Each row is a point. The ring and each string are closed loops that go straight from each point to the next, and from the last back to the first. Before rounding, they use only three directions, however many columns there are. Count how often each string passes through the ring. Passing back the other way cancels.

Ring (10 x 3):
[[ -2   1 -32]
 [  0  30 -20]
 [  5  44   3]
 [  9  45  29]
 [  2  28  55]
 [-11   6  58]
 [-19 -13  48]
 [-18 -32  24]
 [ -7 -35 -10]
 [ -3 -20 -27]]
String (26 x 3):
[[ 33  30  37]
 [ 16  19  33]
 [-18  21  30]
 [-21  30  63]
 [-36  23  68]
 [-34  12  32]
 [ -2  -1  30]
 [-21   4  21]
 [ -5 -10  27]
 [  8 -18  24]
 [-16  -1  14]
 [-44 -21   7]
 [-17 -53  -8]
 [ 21 -52 -16]
 [ 24 -21  -2]
 [ -1  -8  -5]
 [-26   0 -15]
 [-35   4 -44]
 [-37  16 -21]
 [-11  14  -9]
 [ 22  12  -5]
 [ 27  35 -17]
 [ 14  61 -13]
 [-22  66   3]
 [ -4  67  19]
 [ 28  63  38]]
Times through: 1
String (22 x 3):
[[ 14 -53  -5]
 [-14 -58 -12]
 [-40 -33  -3]
 [-39 -15   6]
 [-34 -42  14]
 [-17 -56  33]
 [  7 -41  44]
 [ 14 -12  30]
 [-14   3  23]
 [-36   8  39]
 [ -3   4  23]
 [ 20  -1  48]
 [ 11   2  82]
 [ -6   1  83]
 [  5  -7  59]
 [-22 -19  77]
 [-52 -26  64]
 [-44 -20  35]
 [-35 -55  33]
 [ -5 -53  16]
 [ 18 -36  10]
 [ 24 -34   6]]
Times through: 0

Ring (8 x 4):
[[ -4  52  27 -27]
 [ 17  53  26 -16]
 [ 19  26  23   5]
 [  8 -17  18  29]
 [-12 -55   8  39]
 [-24 -53   6  28]
 [-31 -18  14   3]
 [-24  19  22 -17]]
String (20 x 4):
[[ 10  34  19 -11]
 [ -1  23  25  -3]
 [  9  41  31  -6]
 [ 15  31  31   5]
 [  3   7  27  14]
 [ -1  -3  17  11]
 [ 10 -22   9  26]
 [ 10 -56   7  53]
 [ -3 -57  17  54]
 [ -6 -31  21  35]
 [  3 -33  20  41]
 [ 13 -18  26  40]
 [  7  10  30  17]
 [  2  17  27   5]
 [  5  11  17   2]
 [ 25  47  17 -15]
 [ 30  83  22 -37]
 [ 12  95  37 -44]
 [ -9  41  34 -15]
 [ -6  18  25  -3]]
Times through: 2
String (23 x 4):
[[ -9 -12  15  12]
 [-23 -34  18  24]
 [-27 -65  12  42]
 [-17 -92   1  60]
 [  3 -65  -1  48]
 [  3 -18  10  19]
 [ -8  -4  23  13]
 [ -2   1  31  20]
 [ 21  17  27  17]
 [ 40  36  21   7]
 [ 20  21  16   3]
 [  6  14  20   3]
 [  2  22  28   3]
 [ 24  45  34   3]
 [ 32  28  25  13]
 [ 25   2  14  20]
 [  6  -6  12  13]
 [  5 -17  11  20]
 [ -8  -6  20  12]
 [-21 -36  22  31]
 [-22 -77   7  50]
 [-17 -94  -9  52]
 [ -4 -44  -2  26]]
Times through: 4

Ring (10 x 8):
[[ -8  41  -9  -9  11 -42  64  37]
 [  8  18 -15  12  37 -51  66  35]
 [ 20  -6 -15  24  48 -43  49  25]
 [ 32 -34  -6  30  48 -22  14   4]
 [ 35 -49   5  24  33   4 -22 -15]
 [ 23 -41  16   6   3  31 -46 -24]
 [  2 -13  19 -14 -25  42 -41 -14]
 [-13  15  16 -27 -38  36 -20   1]
 [-22  43   8 -32 -33   7  18  20]
 [-19  49   2 -26 -17 -16  42  29]]
String (24 x 8):
[[ -7  -5  24 -25 -44  60 -52 -16]
 [-14   9  23 -31 -48  52 -40  -9]
 [ -5   6  21 -26 -31  29 -27 -10]
 [ -9  11  23 -31 -39  34 -31 -11]
 [-31  31  21 -43 -69  65 -34   3]
 [-19  19  11 -24 -42  46 -16  10]
 [  3   0   7  -6  -4   9  -2   4]
 [ -1  -4   8  -7 -15  30 -16   3]
 [ 12 -30  13   2 -10  44 -43 -14]
 [ 18 -23   9   5  11   6 -15  -9]
 [ 39 -52  13  18  32  -1 -32 -27]
 [ 48 -66  -2  43  58  -9 -14 -14]
 [ 23 -24 -12  30  41 -15  23  17]
 [ 23 -19 -22  38  54 -30  46  31]
 [ 34 -27 -20  42  70 -50  49  23]
 [ 33 -26 -10  31  59 -45  34  11]
 [ 28 -22  -2  19  42 -32  19   3]
 [ 41 -40 -12  41  67 -42  28   8]
 [ 32 -37 -17  43  57 -21  26  17]
 [ 23 -28  -6  24  31  -3   6   7]
 [ 16 -20   1  12  16   5  -3   2]
 [ 15 -25   5   9   7  20 -18  -3]
 [ 11  -9   7  -1   6   1  -3  -1]
 [ 18 -25  21  -7  -2  16 -36 -24]]
Times through: 2
String (30 x 8):
[[ 46 -50  -7  41  67 -38  14  -3]
 [ 29 -30   2  18  36 -19   3  -5]
 [ 10  -5  -1   7  15  -7  13  11]
 [ 17 -16  -8  20  29  -9  18  15]
 [ 38 -44 -13  43  60 -24  19   9]
 [ 45 -48 -13  47  71 -38  23   6]
 [ 35 -32  -1  24  50 -36  15  -3]
 [ 15  -8   1   7  22 -18  15   6]
 [  8   8 -14  15  30 -30  49  31]
 [  3  28 -26  19  43 -58  89  53]
 [ -5  33 -17   4  21 -40  71  46]
 [  2  13  -2  -2   8 -14  28  19]
 [ -4  25  -3  -7   4 -19  37  25]
 [-23  53  -9 -18 -12 -17  58  44]
 [-35  75  -3 -36 -30 -18  62  46]
 [-28  62   8 -40 -33 -12  38  27]
 [-30  62  10 -44 -41  -3  30  25]
 [-47  82   4 -50 -57  11  42  43]
 [-32  58   2 -33 -37   7  34  35]
 [ -6  20   1 -10  -6  -2  21  19]
 [-34  64  -3 -31 -33  -1  49  44]
 [-41  85  -5 -40 -35 -19  69  53]
 [-27  72  -4 -32 -14 -40  73  45]
 [ -1  33   1 -14  11 -44  48  21]
 [  5  16  -1  -3  16 -32  37  18]
 [ 10  16  -7   4  32 -52  55  24]
 [ 12   3  -3   6  25 -30  32  15]
 [ 10   5 -13  15  31 -31  46  28]
 [ 15  -1 -24  31  49 -39  62  40]
 [ 37 -33 -23  49  75 -48  50  25]]
Times through: 3
